Rows are points. The points of each table are mixes of a few directions, plus a little noise. How many directions does each table use, and how many do they share? Where both have some left over, give the other angles between the two spaces (their principal angles), to ten degrees, smallest first.
(in the rows, 128 means zero)

First (5 x 3)
array([[127, 121, 139],
       [134, 208,  15],
       [127, 118, 142],
       [126, 106, 159],
       [125,  88, 186]])
Second (7 x 3)
array([[108, 174,  97],
       [ 96, 161, 134],
       [ 99, 163, 127],
       [134, 137, 105],
       [140,  74, 180],
       [155,  38, 204],
       [164, 148,  47]])
Directions: first 1, second 2, shared 1

First (8 x 6)
array([[176,  82, 124, 159, 126, 110],
       [ 27, 225, 133,  77, 137, 174],
       [115, 142, 130, 105, 123, 124],
       [ 49, 206, 131,  89, 137, 166],
       [167,  96, 105, 206, 140, 147],
       [150, 104, 148,  84, 112,  84],
       [151, 108, 113, 173, 137, 140],
       [191,  66, 137, 128, 114,  82]])
Second (6 x 6)
array([[128, 122, 172,   7,  94,  55],
       [ 83, 175, 107, 163, 150, 184],
       [108, 152, 103, 183, 148, 178],
       [150, 104, 140, 107, 116,  98],
       [188,  70, 134, 135, 116,  87],
       [111, 146, 108, 170, 145, 167]])
Directions: first 2, second 2, shared 2

First (9 x 11)
array([[ 86, 108,  84,  55, 155, 181, 192, 145, 146, 173, 151],
       [179, 152, 184, 220,  95,  62,  48, 107, 105,  69, 101],
       [127, 128, 126, 124, 129, 130, 131, 128, 128, 129, 130],
       [150, 140, 151, 167, 115, 100,  94, 120, 117, 103, 119],
       [ 66,  98,  62,  18, 167, 208, 222, 154, 155, 199, 161],
       [121, 123, 119, 116, 132, 140, 140, 132, 129, 135, 132],
       [170, 147, 173, 204, 100,  73,  64, 110, 108,  82, 105],
       [153, 142, 155, 175, 112,  93,  87, 115, 115,  98, 114],
       [ 98, 114,  96,  76, 147, 167, 175, 142, 143, 160, 145]])
Second (10 x 11)
array([[119, 238, 121, 123,  98,  99, 178,  95, 210, 157, 147],
       [107,  63, 189, 197,  68,  84,  66, 156,  47, 102, 163],
       [117, 135, 135, 151, 125, 104, 137,  76, 151, 179, 113],
       [124,  72, 107, 109, 206, 139, 116, 102, 122, 145,  92],
       [139, 147, 109, 102, 141, 149, 144, 137, 144, 120, 123],
       [141, 106, 145, 141,  86, 144, 110, 171,  83,  96, 142],
       [133,  46, 112, 121, 195, 152, 111,  96, 104, 159,  77],
       [100, 135, 148, 143, 125,  83, 107, 139, 123, 104, 163],
       [171, 249, 111, 104,  38, 176, 199, 153, 183, 127, 141],
       [129,  90, 103,  88, 196, 151, 113, 155, 112,  92, 119]])
Directions: first 1, second 4, shared 0; angles 50

First (11 x 14)
array([[114, 136, 180, 109, 158, 161, 168,  86, 150, 124, 126, 111, 163,
         82],
       [186, 113, 100, 160, 132, 166,  74, 157, 122,  71, 172, 148, 135,
        129],
       [160,  87,  93, 220,  84, 101,  67, 216,  89,  50, 201, 207, 152,
        200],
       [ 61, 118,  65, 133,  82,  11, 114, 179,  95, 201,  84, 145,  59,
        218],
       [118, 119, 138, 122, 188, 165, 116, 123, 143, 118, 131, 119, 139,
         93],
       [208, 129,  97, 159,  49, 126, 102, 150, 106,  83, 165, 150, 121,
        162],
       [ 50, 134, 182,  97, 182, 122, 180,  91, 150, 171,  92, 109, 153,
         93],
       [130, 140, 167, 114, 137, 156, 159,  95, 145, 120, 127, 112, 156,
         94],
       [ 39, 124,  90, 114, 119,  31, 130, 159, 109, 215,  65, 129,  69,
        189],
       [181, 154, 125,  72, 169, 211, 120,  73, 163, 135, 109,  69, 104,
         52],
       [160, 152, 171, 107, 105, 158, 174,  76, 145, 117, 130, 106, 154,
         93]])
Second (8 x 14)
array([[171, 144, 102, 119, 115, 139,  96, 132, 134, 125, 134, 114,  99,
        136],
       [200, 172, 135,  73, 143, 199, 118,  73, 168, 128, 124,  68, 108,
         73],
       [164, 124, 212, 193, 109, 157, 142, 139, 138,  25, 220, 179, 238,
        130],
       [ 68,  72,  88, 163, 162,  99, 112, 177,  90, 134, 117, 168, 121,
        146],
       [ 63,  94, 124,  89, 228, 173, 159,  91, 127, 169,  71, 101, 123,
         46],
       [ 55,  87,  45, 120, 157,  77, 108, 164,  89, 196,  64, 133,  56,
        150],
       [171, 164, 156, 147,  51,  97, 129, 135, 138, 103, 167, 140, 146,
        178],
       [133, 167, 161, 120,  60,  82, 160, 112, 139, 145, 128, 122, 133,
        165]])
Directions: first 4, second 4, shared 3; angles 30

First (10 x 20)
array([[124, 100, 216,  83, 126, 145, 189, 111,  95, 129, 107,  99, 176,
          7,  25,  91, 124, 102, 121, 184],
       [189, 176,  70, 193, 145, 104,  43, 107, 142,  94, 193, 217,  75,
        214, 187, 116, 119, 140, 161,  78],
       [141, 145, 108, 151, 131, 126, 105, 122, 135, 125, 142, 153, 101,
        164, 153, 131, 135, 129, 134, 109],
       [132, 118, 167, 111, 129, 134, 151, 119, 114, 126, 123, 122, 148,
         75,  82, 109, 124, 115, 127, 150],
       [ 76, 121, 119, 124, 108, 162, 164, 148, 143, 180,  78,  84,  84,
        167, 162, 175, 181, 113,  92, 121],
       [108, 116, 122, 111, 124, 126, 140, 142, 132, 134, 113, 100, 148,
        126, 134, 141, 122, 137, 121, 134],
       [164, 176,  73, 195, 135, 127,  64, 114, 148, 124, 168, 198,  42,
        232, 201, 140, 154, 127, 141,  74],
       [129, 109, 169,  99, 130, 124, 154, 122, 109, 118, 124, 113, 174,
         58,  73, 104, 107, 125, 131, 159],
       [145, 134,  95, 138, 135, 102,  94, 132, 135, 104, 151, 146, 145,
        151, 153, 124,  99, 151, 146, 114],
       [ 72,  86, 139,  74, 116, 128, 178, 160, 128, 147,  79,  49, 188,
         87, 113, 150, 115, 141, 107, 158]])
Second (9 x 20)
array([[ 81, 121,  78, 131, 124, 163, 124, 142, 167,  93, 157, 136,  76,
         51,  80, 125, 146, 130, 153, 107],
       [ 45,  97,  53,  96, 116, 150, 143, 181, 177, 115, 115,  62, 130,
        103, 137, 168, 132, 153, 130, 108],
       [ 97, 114,  66,  91, 122, 127, 129, 169, 154, 106, 117,  46, 194,
        214, 199, 170, 110, 151, 121, 100],
       [120, 116, 122, 102, 123, 109, 139, 148, 122, 148,  92,  72, 187,
        201, 188, 160, 110, 144, 106, 132],
       [187, 155, 180, 163, 139, 127, 111,  81, 101, 124, 157, 205,  89,
         99,  85,  85, 138, 102, 139, 138],
       [134, 125, 124, 115, 127, 116, 128, 136, 123, 131, 116,  97, 170,
        190, 172, 143, 114, 136, 115, 126],
       [125, 125, 157, 137, 126, 124, 137, 119, 117, 154, 112, 150, 105,
         88, 102, 119, 135, 125, 120, 148],
       [151, 142, 195, 170, 134, 131, 127,  84, 102, 151, 139, 224,  43,
         13,  36,  80, 154, 102, 139, 158],
       [210, 158, 179, 145, 140, 105, 109,  91,  87, 127, 143, 161, 157,
        199, 153, 103, 114, 113, 124, 134]])
Directions: first 3, second 3, shared 1; angles 40, 90

First (9 x 32)
array([[ 46, 183, 151, 130, 126,  54, 124,  84, 138, 198, 153, 159, 143,
        179, 105, 192, 136, 135, 157, 114, 102, 119, 105, 205,  91, 106,
        186, 114, 156, 217, 173, 136],
       [ 28, 196, 156, 130, 125,  37, 122,  74, 140, 214, 158, 166, 146,
        190, 100, 207, 137, 137, 163, 112,  96, 117, 100, 222,  82, 101,
        199, 110, 163, 237, 182, 137],
       [190,  86, 111, 127, 129, 183, 131, 161, 121,  75, 109, 104, 117,
         90, 145,  80, 122, 122, 106, 138, 147, 135, 145,  70, 156, 144,
         84, 139, 106,  61,  95, 123],
       [212,  71, 105, 127, 130, 203, 133, 174, 118,  56, 103,  96, 113,
         77, 152,  62, 120, 120,  98, 142, 154, 137, 151,  50, 166, 151,
         68, 143,  99,  37,  83, 120],
       [100, 147, 136, 128, 128, 102, 126, 113, 131, 152, 136, 139, 134,
        145, 120, 150, 131, 131, 138, 123, 120, 125, 120, 154, 115, 120,
        148, 123, 138, 159, 144, 131],
       [ 85, 157, 140, 129, 127,  90, 125, 105, 133, 165, 141, 144, 136,
        154, 116, 162, 132, 132, 143, 121, 115, 124, 117, 167, 109, 117,
        159, 121, 143, 174, 151, 132],
       [214,  70, 104, 126, 130, 205, 133, 174, 118,  54, 103,  95, 112,
         75, 153,  61, 120, 120,  98, 143, 155, 137, 152,  48, 168, 151,
         67, 143,  98,  35,  82, 120],
       [210,  73, 106, 126, 130, 201, 133, 172, 118,  58, 104,  97, 113,
         78, 151,  64, 120, 120,  99, 141, 154, 137, 151,  52, 165, 150,
         70, 142, 100,  39,  84, 120],
       [ 69, 168, 144, 129, 127,  74, 125,  96, 134, 179, 146, 151, 138,
        165, 111, 174, 134, 134, 149, 118, 109, 122, 112, 183, 101, 112,
        170, 118, 148, 192, 160, 134]])
Second (8 x 32)
array([[159, 112, 160, 139, 105, 133, 116, 181, 150, 124, 106, 120, 105,
        130, 159, 131, 130, 110, 122, 137, 156, 167, 141, 147, 142, 130,
        142, 100, 135, 108, 152, 126],
       [ 98, 143, 167, 127, 139, 112, 134, 141, 102, 155, 147, 117, 110,
        107, 119, 129, 110, 164,  96, 154, 134, 142, 152, 135, 168, 120,
        158,  65, 112, 142, 122, 112],
       [113,  61, 131, 124, 109, 183, 161,  55, 137, 139, 108, 150, 190,
        144, 140, 112, 171, 180, 181, 135, 133, 167, 149, 151, 126, 147,
        138, 131, 100, 164,  59, 143],
       [204,  86, 144,  69, 135, 166, 142, 168, 111, 119, 195,  93, 124,
         84, 115,  73,  85, 129, 136, 136, 105, 100, 203, 168, 153, 126,
        138, 136,  81, 105, 129, 143],
       [193,  29, 163, 104, 114, 195, 154, 121, 146, 125, 115, 120, 165,
        112, 168,  75, 149, 161, 156, 156, 127, 173, 195, 176, 137, 157,
        162,  86,  73, 119,  82, 144],
       [143, 123, 135, 115, 143, 128, 133, 134, 114, 129, 147, 112, 126,
        105, 125, 109, 112, 135, 114, 138, 111, 114, 149, 129, 137, 131,
        139, 108, 105, 118, 125, 128],
       [ 30, 238,  89, 168, 102,  70, 101, 127, 131, 133, 115, 159,  93,
        184,  85, 220, 132,  82, 134,  76, 167, 116,  29,  88, 118,  89,
         72, 213, 220, 158, 179, 111],
       [ 79, 234,  36, 179, 171,  36,  81,  97, 134,  99,  92, 147, 116,
        153, 109, 184, 126,  60,  83,  87,  94,  50,   7,  26,  42, 119,
         73, 182, 194, 109, 176, 122]])
Directions: first 1, second 5, shared 0; angles 50
